Each row of a before or after table is a point. One or more steps were done to the points. Then noise was added and the rows were shuffled. The steps act on how far a point lies along the listed directions, d1 being the first. Name the steps. A step turns or swaps two directions, mirrors them in a line or flattens them onto one, adds a multiple of one to another, or multiplies one. Angles are multiples of 10 degrees, from the lower direction toward the higher: turns from -170 to 170, lines from 10 to 170 but not 90. Use the fewest steps. Two steps may share a direction if one is a turn and the other turns, adds or multiplies; they go together, in the order done. Otherwise the lowest direction goes first.

Directions:
(1): | -3.6 | 29.6 | -9.1 |
(2): |  28.6 |  -0.3 | -12.3 |
(3): | 11.8 |  9.8 | 27.1 |
Before:
| -1.7 | -6.2 | -6.3 |
| -5.4 |  5.1 |  2.8 |
|  4.3 |  3.4 |  3.7 |
| -1.9 | -2.0 |  4.1 |
|  2.2 |  0.5 |  7.7 |
|  0.8 |  3.9 |  3.9 |
| -7.1 |  4.1 |  6.3 |
|  4.0 |  5.9 |  1.4 |
|  7.9 |  1.3 | -2.7 |
| -3.3 |  7.0 | -1.1 |
| -0.5 |  2.8 |  5.8 |
|  0.5 |  0.1 | -5.0 |
After (12 x 3):
| -10.8 |   6.7 |  -2.6 |
|   3.4 |   4.2 |  -4.0 |
|  -8.3 |  12.3 |  -4.9 |
|  -1.3 |   6.3 |   4.7 |
|  -3.0 |  -8.4 |   3.2 |
|  -0.9 |  15.0 |   1.3 |
|  -4.2 |   7.8 |   1.5 |
|  -4.6 |  21.0 |  -7.2 |
|   6.2 | -12.6 |  -3.1 |
|  -3.8 |  -4.4 |   7.8 |
|   6.1 |   5.5 |   3.3 |
|  -5.5 |   3.6 |   2.8 |
Steps: multiply d1 by 3; turn d2 and d3 by 50 degrees

Directions:
(1): | -14.3 |   2.6 |   1.7 | -16.5 | -27.9 |  26.1 |
(2): | -37.3 |   2.4 |  16.5 |  -3.0 |  10.1 | -12.8 |
(3): | -14.1 | -10.0 | -11.8 |  36.9 |  -8.4 |   8.4 |
(4): |  -2.0 |  38.8 | -11.6 |   6.3 | -10.9 | -11.9 |
(5): | -1.2 | 16.7 |  1.9 |  4.2 | 27.5 | 29.7 |
(6): |  12.1 |   6.9 |  37.3 |  15.6 | -10.6 |   1.9 |
Before (13 x 6):
| -5.2 | -5.1 | -4.2 |  4.2 |  6.0 |  2.1 |
| -1.9 | -2.7 | -1.3 |  3.7 | -2.4 | 11.6 |
|  0.8 | -8.9 | -0.8 |  6.4 |  0.0 |  0.1 |
|  3.8 | -0.7 |  3.9 | -4.6 |  2.3 |  7.6 |
|  2.4 | -1.5 |  6.5 | -9.1 |  2.4 | -6.4 |
| -2.0 | -3.8 | -3.6 |  4.5 |  3.5 |  5.8 |
| -5.1 | -5.1 | -1.2 |  3.4 | -4.4 |  3.0 |
| -3.9 | -3.0 | -2.4 |  0.4 |  5.2 |  3.4 |
| -0.8 | -4.7 |  1.7 |  0.4 |  4.6 |  1.5 |
| -4.1 | -5.1 | -2.3 |  1.2 |  6.1 |  3.6 |
|  0.5 |  2.7 |  5.2 | 10.1 |  1.9 |  2.1 |
| -2.4 |  5.3 | -5.9 |  5.9 | -5.5 | -6.4 |
| -4.0 |  3.8 | -5.9 |  2.9 |  2.7 |  1.4 |
After, 13 rows:
|   1.7 |  -2.7 |   4.2 |  -4.1 |   6.5 |  -3.8 |
|   4.6 |   1.3 |   2.8 |  -9.0 |   3.9 |   8.7 |
|   4.0 |  -4.5 |   0.1 |  -2.5 |  -1.2 |  -0.3 |
|   1.1 |  -5.5 |   1.6 |  -1.0 |   3.6 |  -5.1 |
|  -3.6 | -10.3 |  -1.3 |   7.4 |  -5.3 |  -9.7 |
|  -4.2 |  12.1 |  -2.5 |   1.8 |  -1.6 |   5.4 |
|   5.1 |  -2.0 |   1.5 |   1.1 |  12.5 |   4.4 |
|  -1.1 |   0.0 |   1.5 |  -3.1 |   4.0 |   4.5 |
|   2.2 |  -4.6 |   3.6 |  -4.9 |   4.8 |  -5.0 |
|   1.3 |  -2.8 |   2.8 |  -5.0 |   2.3 |  -6.0 |
|   4.8 |   0.3 |   2.9 |  -5.5 |   6.9 |   1.0 |
|   2.2 |   3.1 |   2.3 |  -4.2 |   4.2 |  -1.9 |
|  -0.5 |   5.1 |   0.8 |  -5.4 |  -1.2 |  -1.3 |
Steps: add 0.7 times d4 to d1; turn d3 and d5 by 120 degrees; add -1.5 times d2 to d5; multiply d6 by 0
